Every row gives one point. The ring and each string are closed loops that go straight from each point to the next, and from the last back to the first. Before rounding, they use only three directions, however many columns there are. How many times does the string pass through the ring? Passing back the other way cancels.

Ring (7 x 3):
35  -5  -8
15  14  -23
-18  11  -16
-36  -17  10
-31  -45  27
-6  -67  34
29  -49  20
String:
-14  1  15
-32  11  43
-40  -61  41
-15  -118  19
14  -108  22
15  -59  0
14  -4  20
35  26  10
31  38  -29
0  -2  -51
-15  -19  -23
Times through: 2
String:
24  -47  -9
16  -6  11
25  25  20
41  29  7
30  18  15
12  3  21
37  -1  32
42  -64  26
27  -119  18
11  -77  42
5  -38  47
3  -17  33
5  -52  7
26  -100  3
36  -67  2
Times through: 0

Ring:
31  80  24  -10  -41  -9
24  90  3  -14  -51  4
-7  9  -30  -8  3  11
-20  -51  -23  0  42  1
-8  -53  -7  2  52  -10
22  11  17  -2  16  -17
String, 20 rows:
25  47  0  -9  -10  -4
40  79  17  -11  -28  -9
45  95  42  -9  -47  -18
34  73  42  -6  -39  -18
11  40  24  -4  -25  -10
16  29  3  -6  -3  -6
36  50  4  -9  -2  -9
46  91  22  -12  -36  -11
39  122  35  -13  -76  -7
28  121  27  -14  -85  -1
36  130  8  -18  -78  6
28  73  -11  -14  -26  5
15  48  -9  -10  -17  3
5  37  -3  -8  -20  2
5  65  -9  -12  -44  10
21  101  -24  -19  -56  18
29  98  -20  -19  -46  13
25  68  -9  -13  -26  4
10  33  0  -7  -11  -2
9  40  7  -7  -22  -2
Times through: 0
String:
18  39  2  -8  -10  -4
43  96  6  -15  -37  -3
34  130  18  -17  -84  3
14  96  14  -13  -72  5
13  53  0  -10  -28  2
26  52  -13  -12  -9  2
34  90  -13  -17  -35  7
19  38  -8  -9  -4  0
20  40  -6  -9  -5  -1
43  105  5  -16  -46  0
37  121  33  -13  -77  -6
28  90  35  -9  -59  -10
15  37  10  -6  -14  -6
32  36  2  -8  8  -9
44  42  21  -6  7  -20
39  35  39  -2  3  -27
10  24  29  -2  -14  -15
17  24  7  -5  1  -8
30  34  7  -7  5  -11
46  67  23  -9  -14  -16
25  37  -1  -8  0  -5
Times through: 3

Ring (6 x 9):
-19  14  -29  -3  39  15  -71  -16  47
-44  -15  -75  23  68  30  -84  11  51
-41  -22  -59  25  53  9  -56  28  27
-9  -2  10  0  3  -34  6  20  -6
17  25  60  -25  -29  -53  32  -3  -15
15  39  46  -33  -13  -28  -17  -26  12
String, 26 rows:
-36  -4  -50  10  52  15  -92  14  35
-53  -13  -91  23  82  43  -132  14  59
-36  -1  -56  9  57  24  -101  6  45
-20  9  -20  -3  31  0  -70  4  26
-20  14  -22  -5  34  7  -78  -5  34
-13  26  -13  -15  31  9  -91  -17  39
-1  37  9  -25  16  1  -72  -30  37
13  52  46  -43  -9  -22  -67  -29  15
13  44  47  -37  -13  -29  -42  -21  8
5  30  31  -24  -4  -26  -29  -13  10
3  22  15  -15  5  -14  -7  -23  26
9  27  25  -20  -1  -16  5  -32  28
-5  13  0  -6  15  -8  -9  -16  29
2  24  24  -19  0  -24  -25  -9  11
14  42  55  -38  -18  -38  -38  -13  -2
12  43  50  -38  -14  -33  -48  -15  2
-3  23  13  -17  9  -14  -40  -11  19
-8  15  -7  -7  22  0  -32  -18  35
-14  8  -24  1  33  11  -25  -22  47
-16  11  -16  -4  28  0  -53  -5  30
-26  8  -34  -1  42  11  -92  3  34
-42  -4  -71  14  68  34  -113  4  55
-57  -18  -108  30  93  56  -126  6  74
-39  -14  -78  25  69  39  -56  -10  68
-28  -6  -49  14  49  20  -39  -8  50
-22  3  -24  2  32  -1  -60  9  24
Times through: 1

Ring, 8 rows:
-3  97  6  12  27  47  63  0  24  9  17  0
-26  84  11  -12  -19  34  49  25  58  17  -21  2
-34  41  12  -24  -45  16  25  27  48  5  -35  -1
-25  -33  7  -21  -44  -4  -10  7  -12  -29  -22  -7
-17  -71  0  -10  -29  -8  -33  16  -47  -45  -15  -4
-10  -67  -8  8  -1  5  -41  51  -56  -43  -13  8
1  -11  -8  23  32  27  -8  41  -45  -28  8  9
9  41  -4  27  48  41  29  11  -29  -15  28  4
String:
-12  21  -1  7  7  28  10  41  -4  -11  -8  7
-5  19  1  7  11  24  18  8  -17  -18  8  -1
22  61  0  32  64  44  55  -41  -41  -19  58  -7
36  112  2  45  96  62  91  -69  -37  -8  86  -11
15  118  4  29  63  60  82  -25  5  8  47  -2
13  112  7  21  51  53  85  -46  4  4  49  -9
9  106  10  14  38  46  83  -53  7  2  45  -12
-18  128  13  -5  0  49  78  8  69  29  -5  0
-44  116  14  -24  -41  41  54  67  108  41  -54  11
-38  47  7  -18  -39  25  15  72  59  14  -51  11
-31  27  5  -13  -30  21  9  57  34  1  -38  8
-19  26  6  -8  -16  20  20  17  12  -8  -13  -1
-6  30  8  -3  -2  19  35  -29  -9  -17  15  -11
-23  51  15  -22  -34  16  44  -21  34  -1  -9  -11
-55  66  17  -43  -80  16  30  58  100  26  -70  4
-46  55  12  -30  -58  21  21  66  78  19  -60  8
-30  41  7  -14  -30  23  19  47  41  5  -34  6
-12  39  6  -2  -3  25  31  1  7  -8  1  -3
0  63  9  4  15  31  55  -37  0  -8  27  -11
-2  60  7  6  16  33  49  -21  1  -7  21  -7
1  68  6  10  24  37  53  -19  0  -5  25  -5
-2  30  3  8  15  26  29  -8  -16  -17  16  -4
-6  39  2  9  15  32  27  16  -3  -9  5  2
23  63  2  30  63  43  59  -51  -41  -19  61  -10
36  76  -2  46  92  54  69  -59  -57  -21  82  -9
16  61  -6  38  68  52  39  14  -30  -10  37  7
0  45  -6  26  42  45  20  50  -12  -6  7  13
Times through: 3
String:
-5  -24  1  3  0  10  -3  -2  -41  -35  8  -5
-22  -45  -3  -4  -21  6  -32  58  -24  -29  -29  8
-26  -113  -10  -5  -32  -11  -77  88  -55  -50  -45  14
-14  -115  -8  0  -19  -13  -66  45  -78  -60  -19  4
-2  -72  -2  3  -4  -4  -27  -8  -73  -54  10  -7
-16  -21  1  -4  -15  9  -10  28  -20  -26  -14  1
-26  -34  2  -13  -34  3  -21  42  -10  -25  -31  3
-15  -12  5  -9  -19  8  3  3  -16  -26  -7  -5
-41  -7  7  -28  -60  4  -10  55  32  -7  -53  4
-53  24  13  -41  -81  6  6  60  72  10  -70  4
-35  58  16  -30  -51  17  39  11  60  10  -33  -5
-13  43  9  -7  -10  22  37  -13  11  -8  2  -7
-18  23  4  -5  -12  21  16  24  8  -9  -13  1
-53  59  11  -33  -66  22  17  88  93  26  -74  13
-50  57  15  -38  -71  16  26  54  86  20  -63  4
-40  29  15  -36  -65  6  22  15  51  1  -41  -6
-44  -14  11  -37  -75  -4  -8  37  35  -10  -54  -2
-38  -40  5  -27  -61  -6  -26  49  9  -21  -49  2
-24  -85  3  -21  -50  -18  -40  11  -42  -48  -25  -7
-4  -98  0  -5  -18  -17  -36  -25  -85  -65  10  -13
Times through: 3

Ring (10 x 14):
20  3  -75  38  4  15  41  -43  -25  4  28  36  -18  11
54  7  -40  -7  15  -5  36  2  -12  14  18  4  -9  -21
64  6  -1  -44  17  -19  27  47  3  25  6  -27  -2  -48
29  3  6  -33  11  -9  33  40  7  28  -2  -18  -15  -51
-29  -3  -7  7  -4  13  40  8  3  25  -4  8  -31  -32
-51  -10  -14  29  -20  19  26  4  1  20  4  10  -23  -3
-33  -16  -16  32  -35  8  -10  32  1  12  25  -15  11  35
-13  -16  -29  36  -37  3  -21  34  -4  5  38  -20  26  54
-6  -10  -62  54  -27  13  0  -9  -18  -1  42  10  12  56
1  -2  -83  59  -8  21  32  -49  -27  -1  35  40  -13  35
String (29 x 14):
-1  8  -52  21  18  21  73  -49  -16  18  1  47  -51  -40
5  5  -50  21  11  16  57  -35  -15  15  8  35  -36  -24
52  11  -50  -5  25  2  57  -22  -16  16  11  23  -27  -37
75  14  -64  -3  29  -2  54  -27  -23  10  21  24  -19  -28
79  3  -29  -21  6  -21  4  41  -8  11  31  -28  23  -1
39  -1  -36  5  -4  -6  10  19  -10  10  28  -10  10  9
-8  -2  -53  38  -7  17  33  -25  -15  9  21  26  -18  10
-12  -3  -61  46  -9  20  33  -34  -18  7  24  32  -19  17
-56  -2  -116  108  -13  52  61  -116  -39  -5  30  92  -48  44
-34  -7  -118  108  -24  40  30  -91  -40  -12  48  69  -17  76
11  -10  -77  60  -28  10  -8  -13  -24  -7  53  10  23  73
47  -9  -26  3  -21  -17  -26  56  -5  5  43  -39  42  40
1  -5  -44  30  -12  9  17  -3  -12  9  25  9  -3  18
35  -6  -21  -1  -13  -11  -7  44  -3  11  30  -28  23  18
-35  -2  -80  71  -9  34  49  -69  -26  4  23  59  -35  22
-51  2  -123  108  -5  54  73  -130  -43  -5  28  103  -57  35
-14  7  -136  99  6  46  74  -132  -49  -8  35  101  -49  35
72  2  -41  -8  4  -15  8  25  -12  8  34  -17  19  7
88  2  -17  -34  7  -27  -1  58  -3  14  29  -40  28  -8
36  0  -28  -4  1  -5  20  20  -6  15  20  -8  1  -8
10  3  -45  17  6  11  45  -21  -13  14  12  24  -25  -16
21  9  -43  4  20  10  62  -27  -13  19  4  30  -38  -41
-9  6  -51  25  14  23  70  -48  -15  18  1  47  -50  -34
4  6  -35  8  14  13  60  -24  -9  21  0  29  -40  -40
91  11  33  -88  31  -35  31  84  15  36  -8  -52  -2  -88
95  6  39  -89  20  -42  9  106  18  33  1  -69  17  -69
79  1  25  -65  7  -35  -2  96  14  27  11  -64  25  -40
34  0  -10  -18  3  -9  20  36  1  20  12  -18  -1  -24
9  5  -34  6  12  10  54  -17  -9  20  3  23  -34  -36
Times through: 4

Ring (6 x 14):
83  -85  -44  -9  11  -3  -18  63  -6  49  18  -24  2  6
8  -8  -32  15  16  34  -1  13  10  22  27  -19  9  10
-65  53  -19  31  17  42  -7  -35  14  -16  31  -3  1  4
-108  65  1  38  9  6  -9  -68  -7  -37  18  21  -12  -13
-41  -7  4  26  1  -34  13  -31  -32  7  0  17  -5  -17
74  -98  -29  -7  3  -39  -10  51  -29  50  3  -9  -4  -6
String, 18 rows:
-66  61  -17  36  19  56  11  -37  18  -7  32  -8  11  9
-107  89  -22  33  19  53  -37  -56  25  -52  40  6  -13  1
-57  31  -21  21  13  16  -32  -27  4  -25  26  6  -14  -4
-48  20  -12  25  10  7  -6  -27  -6  -7  18  5  -5  -5
-95  54  10  44  7  3  26  -66  -15  -12  10  17  3  -10
-137  76  22  50  3  -15  15  -95  -24  -38  5  35  -10  -22
-80  24  6  31  2  -29  -6  -53  -27  -22  5  26  -15  -20
-21  -11  -18  13  7  -13  -24  -8  -13  -3  14  7  -13  -9
-2  -30  -11  16  5  -21  6  -2  -23  21  6  3  -1  -9
43  -79  -4  11  -1  -49  33  21  -43  58  -9  0  8  -11
111  -142  -23  -12  -2  -69  10  69  -48  78  -11  -9  1  -10
136  -154  -49  -30  3  -53  -39  98  -29  64  4  -19  -12  -5
115  -123  -41  -15  6  -28  -8  80  -22  70  7  -24  4  2
66  -75  -28  3  8  -9  16  45  -16  59  9  -20  12  4
9  -26  -31  6  11  2  -27  15  -3  9  21  -7  -8  -1
30  -34  -42  1  14  17  -31  32  6  17  27  -17  -4  6
3  -16  -22  16  11  12  4  6  -4  23  18  -10  6  2
-14  11  -18  27  15  37  27  -7  5  26  23  -16  19  9
Times through: 2

Ring, 10 rows:
23  -10  59  -39  -15  42  10  -31  39  -26  -5  -8  -24  -62
27  -31  35  -9  -16  9  -7  -17  13  -14  -22  1  -9  -34
27  -46  3  19  -16  -27  -20  -1  -19  4  -32  5  6  4
24  -61  -37  39  -14  -65  -32  12  -53  40  -37  -1  22  50
20  -66  -55  36  -8  -76  -38  9  -62  71  -39  -13  29  65
16  -59  -51  12  -3  -61  -33  -5  -47  88  -31  -28  24  55
12  -39  -26  -16  -3  -29  -16  -17  -22  73  -15  -35  9  28
11  -9  15  -45  -8  15  9  -28  10  32  7  -35  -12  -13
12  7  45  -58  -12  43  23  -33  32  -2  16  -30  -25  -43
18  4  65  -54  -15  54  21  -35  45  -28  8  -16  -30  -67
String (25 x 14):
15  -11  14  -23  -15  3  9  -12  -4  8  4  -20  -9  -3
13  5  26  -30  -19  16  23  -11  2  -12  18  -19  -17  -11
16  -17  24  -37  -9  17  3  -28  16  19  -4  -25  -12  -25
15  1  59  -72  -7  58  17  -48  53  3  7  -31  -29  -69
14  26  91  -85  -15  89  39  -49  72  -42  26  -25  -45  -96
17  20  76  -60  -20  66  35  -32  49  -49  22  -15  -38  -72
22  1  84  -64  -13  72  18  -47  67  -36  1  -13  -36  -95
26  -23  65  -47  -9  49  -2  -45  55  -12  -20  -10  -23  -81
22  -28  23  -18  -12  5  -6  -20  8  8  -16  -11  -7  -23
20  -7  29  -11  -22  8  14  -4  -2  -27  4  -4  -14  -14
28  -22  41  0  -22  9  1  -7  8  -39  -16  11  -12  -33
22  -15  20  3  -23  -6  8  3  -13  -26  -3  1  -8  -2
24  -44  1  7  -13  -22  -19  -8  -15  19  -28  -4  5  3
29  -70  -21  30  -9  -50  -42  -3  -31  42  -51  1  19  21
28  -67  -41  63  -19  -80  -36  26  -68  24  -44  13  27  61
21  -37  -25  36  -22  -54  -11  21  -54  8  -16  2  13  49
20  -39  -9  4  -12  -28  -14  -5  -23  30  -20  -12  6  17
21  -63  -37  20  -6  -56  -36  -3  -41  66  -39  -15  21  40
21  -96  -89  48  2  -107  -64  7  -79  124  -61  -21  46  91
16  -81  -88  40  -1  -101  -51  10  -81  118  -45  -26  42  96
16  -23  -5  -3  -16  -21  0  -2  -24  18  -4  -16  1  20
17  -46  -21  -5  -5  -32  -21  -14  -22  61  -24  -25  10  22
13  -74  -56  -15  12  -52  -48  -31  -28  139  -43  -48  26  41
10  -50  -33  -33  7  -26  -27  -34  -12  110  -23  -50  12  22
15  -33  -2  -27  -4  -7  -11  -26  -1  53  -14  -31  0  -1
Times through: 2

Ring (8 x 14):
-19  -20  45  -44  -43  -16  -31  -53  -41  11  56  50  -94  44
-2  -14  48  -17  -3  8  -4  -35  -17  5  30  30  -42  9
17  -9  28  21  36  31  20  2  15  -1  -4  6  24  -30
29  -8  2  47  51  37  28  30  34  -7  -20  -5  63  -45
28  -11  -16  49  38  27  18  37  32  -9  -15  -1  60  -33
12  -17  -21  22  -1  4  -9  19  8  -3  10  20  8  2
-7  -20  -3  -14  -36  -15  -30  -13  -20  8  36  41  -54  33
-17  -21  17  -35  -50  -21  -37  -36  -36  12  51  51  -86  46
String:
25  -5  -26  52  52  45  31  51  45  9  -45  -10  70  -63
17  -11  -4  29  25  23  11  20  19  0  -8  8  29  -25
25  -14  1  37  26  17  9  18  18  -17  7  9  39  -13
33  -13  6  48  44  26  20  24  28  -22  -1  0  62  -26
37  -11  22  50  55  32  27  18  29  -26  0  -4  69  -31
29  -7  28  40  60  44  36  15  31  -8  -18  -7  59  -50
16  -2  15  29  55  51  37  21  32  18  -39  -7  43  -66
8  -9  11  12  21  27  13  6  12  13  -10  11  6  -29
2  -18  31  -9  -10  -2  -12  -25  -16  -3  37  32  -34  20
-10  -21  69  -40  -32  -16  -26  -65  -43  -6  70  49  -83  50
-17  -22  76  -52  -42  -20  -31  -76  -51  -1  76  54  -103  57
-11  -14  51  -31  -13  5  -9  -42  -24  16  31  35  -64  11
-2  -11  25  -7  4  17  2  -13  -3  16  6  22  -25  -11
0  -14  25  -7  -4  7  -6  -18  -9  7  21  27  -30  4
-7  -22  54  -32  -34  -19  -28  -54  -39  -8  67  48  -74  51
-9  -21  79  -41  -29  -15  -24  -71  -44  -8  72  48  -84  50
3  -9  55  -7  22  26  14  -27  -3  8  9  17  -17  -19
13  -3  19  23  50  48  34  15  28  19  -34  -4  33  -61
10  -10  10  15  22  25  12  7  13  9  -7  11  11  -26
13  -14  18  15  15  14  4  -2  5  -5  13  17  6  -7
33  -14  17  43  39  21  16  13  21  -27  11  4  53  -15
41  -9  -8  66  63  40  33  45  45  -19  -24  -13  93  -50
37  -6  -23  67  63  45  35  56  51  -7  -39  -15  94  -62
21  -7  -16  41  41  36  23  37  34  6  -29  -3  52  -48
14  -14  -1  21  11  12  1  11  9  -4  8  16  12  -7
17  -19  -3  22  0  -1  -10  8  3  -16  26  22  9  13
24  -20  -18  37  5  -2  -9  22  11  -24  24  18  29  12
29  -21  -25  45  7  -3  -10  29  15  -30  25  16  41  14
33  -9  -39  64  48  36  25  60  47  -5  -35  -9  84  -51
Times through: 5
String (29 x 14):
0  -18  12  -5  -15  -3  -15  -13  -12  2  29  32  -33  18
-8  -28  8  -25  -59  -38  -49  -33  -39  -10  74  56  -77  72
-2  -25  -19  -6  -46  -27  -40  -5  -21  -4  48  45  -48  49
8  -17  -36  20  -12  -1  -16  25  7  4  8  24  0  6
11  -9  -17  25  21  27  12  27  22  15  -21  7  21  -35
11  -11  -14  23  15  20  6  22  17  10  -10  12  16  -23
7  -16  5  8  -2  5  -7  -1  -1  0  17  24  -10  4
8  -24  -4  5  -28  -20  -29  -7  -15  -17  49  37  -25  42
7  -26  -23  8  -38  -27  -37  3  -15  -17  50  40  -26  50
5  -14  -29  16  -6  7  -9  22  8  11  0  21  -2  -5
4  -12  -9  10  5  16  0  12  8  15  -5  17  -4  -16
2  -15  5  1  -6  6  -8  -3  -3  8  14  25  -21  2
-15  -26  19  -37  -62  -35  -49  -43  -45  -1  72  58  -94  69
-21  -27  32  -49  -71  -41  -54  -57  -55  0  84  65  -113  80
-39  -31  56  -86  -105  -60  -74  -94  -85  7  113  86  -175  113
-29  -23  52  -64  -65  -29  -45  -71  -58  15  73  63  -129  65
-16  -15  41  -36  -26  -1  -17  -42  -28  20  33  40  -76  19
2  -8  11  5  16  26  10  3  8  20  -10  14  -6  -28
-4  -17  35  -18  -15  -1  -13  -31  -20  4  35  34  -48  19
-12  -24  67  -44  -43  -25  -34  -69  -49  -9  80  54  -93  63
-13  -20  73  -45  -32  -14  -24  -69  -44  -1  67  49  -89  47
-10  -13  58  -29  -7  10  -4  -44  -22  15  28  32  -59  6
0  -8  21  0  16  27  11  -4  6  21  -9  15  -12  -28
-1  -17  28  -12  -13  -1  -13  -24  -16  2  33  33  -40  18
-7  -18  36  -24  -25  -8  -20  -36  -26  4  44  40  -60  29
-28  -29  67  -71  -81  -48  -60  -89  -74  -3  107  75  -145  98
-40  -31  64  -89  -102  -57  -72  -98  -86  8  113  85  -177  110
-23  -19  24  -44  -51  -18  -35  -42  -39  22  46  52  -98  41
-8  -14  5  -13  -17  4  -13  -9  -10  20  13  31  -43  4
Times through: 5
